Each point is reached from the start by the listed moves, each made once or not at all, plus a little noise. Say if it took an odd or an even number of moves. Then give how often each move was made.
In the rows, 100 means zero.

Moves:
(1): [138, 119, 83, 112, 59]
(2): [117, 86, 69, 110, 72]
(3): [136, 70, 143, 158, 120]
Start: [93, 111, 116, 99, 139]
Points:
[128, 132, 98, 110, 100] => odd (1, 0, 0)
[131, 81, 160, 158, 155] => odd (0, 0, 1)

Moves:
(1): [90, 127, 118, 98, 94, 72, 139]
(2): [115, 93, 91, 109, 123, 144, 125]
(3): [80, 78, 172, 88, 116, 104, 134]
(4): [99, 107, 92, 81, 109, 89, 88]
(5): [86, 67, 97, 82, 95, 105, 91]
(6): [128, 134, 109, 92, 81, 104, 119]
Start: [105, 93, 106, 109, 83, 115, 97]
Points:
[99, 72, 186, 68, 73, 128, 140] => odd (0, 0, 1, 0, 1, 1)
[88, 105, 195, 48, 78, 87, 167] => odd (1, 0, 1, 1, 1, 1)
[86, 73, 177, 96, 99, 121, 131] => odd (0, 0, 1, 0, 0, 0)

Moves:
(1): [92, 116, 78, 67, 80, 85, 101, 113, 83, 74, 98, 99]
(2): [92, 88, 104, 96, 96, 93, 90, 111, 111, 115, 117, 72]
(3): [101, 92, 119, 109, 93, 92, 105, 119, 90, 93, 96, 102]
(4): [104, 108, 106, 100, 90, 112, 109, 97, 103, 109, 123, 98]
(5): [88, 95, 87, 103, 85, 94, 113, 78, 109, 94, 111, 126]
(6): [93, 87, 97, 95, 104, 107, 111, 98, 88, 106, 111, 94]
(7): [106, 96, 94, 119, 116, 95, 109, 107, 104, 124, 111, 92]
(8): [104, 97, 110, 117, 137, 100, 104, 86, 112, 111, 121, 116]
(9): [96, 95, 107, 82, 101, 98, 102, 122, 113, 109, 84, 99]
(10): [121, 94, 94, 80, 75, 92, 89, 96, 82, 145, 132, 90]
(11): [116, 93, 104, 86, 91, 89, 107, 101, 92, 108, 102, 79]
Start: [85, 83, 89, 113, 84, 122, 96, 99, 106, 94, 107, 79]
Points:
[78, 85, 98, 99, 89, 116, 126, 113, 84, 88, 155, 86] => odd (1, 0, 1, 1, 0, 1, 0, 1, 0, 0, 0)
[66, 53, 76, 60, 78, 88, 123, 107, 116, 113, 153, 61] => odd (1, 1, 0, 0, 1, 1, 0, 1, 1, 0, 1)
[96, 34, 76, 77, 53, 90, 117, 109, 103, 195, 176, 31] => odd (0, 1, 0, 0, 1, 1, 1, 0, 1, 1, 1)
[59, 55, 80, 121, 94, 85, 131, 112, 104, 113, 172, 81] => odd (1, 1, 1, 0, 1, 1, 1, 1, 0, 0, 0)
[95, 77, 57, 74, 51, 89, 85, 126, 85, 151, 165, 33] => even (1, 1, 0, 0, 0, 0, 1, 0, 0, 1, 0)

Moves:
(1): [81, 76, 95, 84, 123, 104, 102, 113, 95, 81, 49, 120, 90, 142, 111, 64, 90]
(2): [117, 123, 57, 71, 122, 74, 100, 104, 92, 54, 88, 119, 136, 106, 125, 59, 56]
(3): [117, 111, 58, 95, 109, 134, 110, 71, 108, 71, 83, 94, 113, 132, 114, 70, 46]
(4): [74, 100, 67, 91, 84, 96, 78, 87, 125, 91, 84, 97, 111, 80, 113, 112, 95]
(5): [138, 122, 116, 113, 122, 72, 130, 75, 132, 128, 74, 46, 87, 56, 150, 74, 97]
(6): [107, 100, 107, 86, 81, 118, 83, 113, 106, 85, 75, 127, 112, 85, 110, 121, 80]
(7): [103, 85, 120, 122, 87, 119, 129, 120, 63, 109, 96, 127, 124, 108, 87, 99, 115]
(8): [119, 115, 87, 86, 138, 56, 94, 98, 101, 102, 101, 84, 105, 111, 77, 127, 90]
(9): [92, 97, 80, 73, 113, 124, 116, 72, 105, 91, 75, 117, 105, 102, 103, 102, 108]
(10): [96, 113, 124, 86, 102, 66, 135, 105, 105, 96, 99, 82, 83, 97, 120, 95, 111]
(11): [107, 86, 78, 106, 82, 124, 111, 112, 97, 94, 102, 115, 105, 111, 116, 79, 121]
(12): [106, 112, 108, 96, 103, 79, 80, 92, 109, 104, 104, 80, 83, 107, 59, 96, 120]
(13): [96, 96, 67, 97, 117, 87, 92, 95, 99, 90, 102, 79, 89, 86, 102, 110, 91]
(14): [105, 94, 120, 109, 80, 103, 104, 78, 88, 124, 102, 77, 67, 103, 135, 87, 136]
Start: [89, 98, 78, 102, 82, 101, 121, 125, 139, 102, 129, 99, 108, 86, 89, 75, 112]
Points:
[113, 131, 27, 43, 79, 34, 130, 154, 141, 36, 75, 132, 165, 93, 90, 62, 97] => even (0, 1, 0, 1, 0, 1, 1, 1, 0, 1, 1, 1, 0, 0)
[177, 133, 5, 54, 144, 57, 153, 104, 142, 57, 44, 92, 157, 58, 116, 40, 90] => odd (0, 1, 0, 0, 1, 1, 1, 1, 1, 0, 1, 1, 1, 0)
[162, 130, 42, 85, 128, 37, 109, 109, 182, 104, 82, 29, 94, 37, 99, 82, 110] => even (0, 0, 0, 0, 1, 1, 0, 1, 0, 0, 1, 1, 1, 0)
